Rows are points. The ring and each string are closed loops that go straight from each point to the next, and from the last back to the first. Before rounding, they use only three directions, however many columns there are. How many times does the string pass through the ring? Passing back the other way cancels.

Ring (9 x 4)
[[ 86  21  -1  51]
 [ 71  58   5  43]
 [ 14  65   2  16]
 [-22  37  -2   2]
 [-45  -6  -6  -6]
 [-44 -58 -10  -2]
 [ -3 -86 -16  17]
 [ 41 -70 -17  34]
 [ 79 -19  -9  49]]
String (9 x 4)
[[  2  84 -46  -4]
 [ 15  19 -40   9]
 [  0  61 -48  -3]
 [-19  63 -32  -7]
 [ -2  14 -44   1]
 [  4   3  -1  17]
 [-17  23  50  20]
 [-24  51  34  10]
 [-20  95 -11  -4]]
Times through: 1

Ring (9 x 11)
[[ 68   7  -1 -20  19   9  -2  -5 -20  13  32]
 [ 39  43 -16 -25  20  -7   5  -3  -8  13  28]
 [ -9  61 -24 -19  18 -22   2  -1   8   6  10]
 [-40  51 -24  -7  15 -28  -7  -1  14  -2  -8]
 [-53  20 -20   7  12 -28 -19  -3  11  -9 -23]
 [-28 -24  -2  17  10 -12 -29  -6  -1 -11 -23]
 [  9 -41  14  13  10   5 -29  -6 -11  -6  -8]
 [ 45 -39  20   3  12  16 -22  -6 -18   0  11]
 [ 67 -23  14  -9  15  17 -13  -6 -22   8  25]]
String (24 x 11)
[[-43  79 -54 -17  20 -46   4  -2  11   4  -7]
 [-27  41 -45  -7  19 -37  -5  -5   0   2 -10]
 [-52  57 -53  -6  19 -47  -4  -4   8  -1 -18]
 [-32  32 -37  -3  17 -33  -9  -5   2  -1 -14]
 [ -6  18 -10  -4  15 -12 -12  -3   1   0   0]
 [-18  35   9  -7  12  -5 -11   1  17  -2   5]
 [-79  56 -19   2  12 -34 -14   1  30 -10 -23]
 [-87  42 -44   8  14 -49 -16  -3  18 -11 -37]
 [-48  20 -42   6  16 -39 -15  -6   1  -6 -27]
 [-68  31 -45   7  15 -45 -16  -5   9  -8 -33]
 [-78  47 -34   4  14 -42 -14  -2  20  -9 -29]
 [-79  47 -49   4  16 -50 -12  -4  15  -8 -33]
 [-32  25 -37   0  17 -33 -11  -5   0  -2 -16]
 [ -1  20  -3  -6  14  -8 -11  -2   3   0   4]
 [-25  53   1 -12  13 -11  -7   2  21  -1   7]
 [-38  76 -10 -17  15 -21  -1   3  27   0   6]
 [-39  80 -39 -18  19 -37   3   0  17   3  -1]
 [-32  95 -23 -25  18 -27   7   3  25   5  11]
 [-26  82 -50 -22  21 -40   8  -2   8   7   3]
 [-10  50 -44 -15  20 -33   1  -4  -2   6   1]
 [  1  24 -28  -8  18 -21  -7  -5  -6   4   1]
 [ -1  42  -4 -14  15  -8  -5   0   9   3  12]
 [-12  71  -1 -22  15 -10   1   3  21   4  18]
 [-31  88 -30 -23  19 -30   6   2  20   5   8]]
Times through: 3
String (13 x 11)
[[ -4 -15 -17   7  14 -15 -20  -7 -12  -3 -12]
 [-20 -48 -14  23  11 -16 -33 -10 -16 -10 -30]
 [-33 -58  -1  31   8 -12 -40  -9  -9 -16 -37]
 [-46 -47   1  30   7 -13 -40  -7  -2 -17 -38]
 [-41 -30 -27  22  12 -28 -31  -9 -10 -12 -37]
 [-69 -15 -25  25  10 -33 -32  -7   4 -16 -44]
 [-81  14  -8  17   8 -27 -27  -1  23 -16 -35]
 [-32  24   7   1  11  -9 -17   0  17  -7  -5]
 [ -6  16   2  -3  13  -6 -14  -2   5  -2   2]
 [-12  12  -4  -1  13 -10 -15  -3   3  -3  -3]
 [-32  19  19   2   9  -2 -20   1  21  -8  -4]
 [-52  -2  15  16   7  -8 -29  -1  19 -15 -22]
 [-13  -3   8   5  11  -3 -21  -3   4  -6  -6]]
Times through: 1

Ring (6 x 14)
[[ 60  -4  -8  19 -26 -25 -23   3  -6  21   0 -21   2 -10]
 [ 13  56   5  -3 -22  -7 -57  18 -44 -18 -24 -35  20   5]
 [-44  51   2 -16   0  13 -59  14 -41 -32 -20 -23  27  23]
 [-72 -13  -5  -8  26  18 -28  -9  -3 -14   8  14  16  34]
 [-29 -52  -5  13  20   0  -4 -20  19  13  23  27   0  23]
 [ 22 -56  -9  24   1 -17   2 -18  23  30  23  16  -7   6]]
String (14 x 14)
[[-16  28  13   2  -2  -1 -44   6 -31 -17 -12  -8  13  19]
 [-14  12 -16  -7  -4   3 -38   5 -14  -5  -4 -19  19  10]
 [ -6  52 -19 -17 -19   4 -58  19 -35 -17 -21 -45  29   3]
 [ 19  95  11 -10 -33  -6 -77  32 -68 -32 -41 -55  27   3]
 [ 16  84  20  -3 -27  -8 -71  26 -64 -30 -37 -42  22   8]
 [  3  56  31   7 -12  -8 -56  14 -51 -26 -25 -17  13  18]
 [-17  81  24  -8 -13   2 -71  23 -64 -39 -34 -31  24  20]
 [-56  93  19 -23  -3  17 -81  25 -70 -54 -38 -33  35  29]
 [-47  55  28  -6   6   9 -59  11 -50 -39 -23  -8  20  32]
 [-31  19   8  -2   5   4 -41   3 -24 -17  -7  -4  15  23]
 [-47   6 -15 -12   9  13 -37   0 -11 -12  -1  -9  21  21]
 [-71   7 -27 -24  16  24 -40   1  -9 -17   0 -12  29  24]
 [-40   7 -16 -11   6  11 -37   1 -12 -10  -1 -11  21  18]
 [-30  28  10  -3   3   4 -45   5 -30 -20 -11  -8  16  23]]
Times through: 1
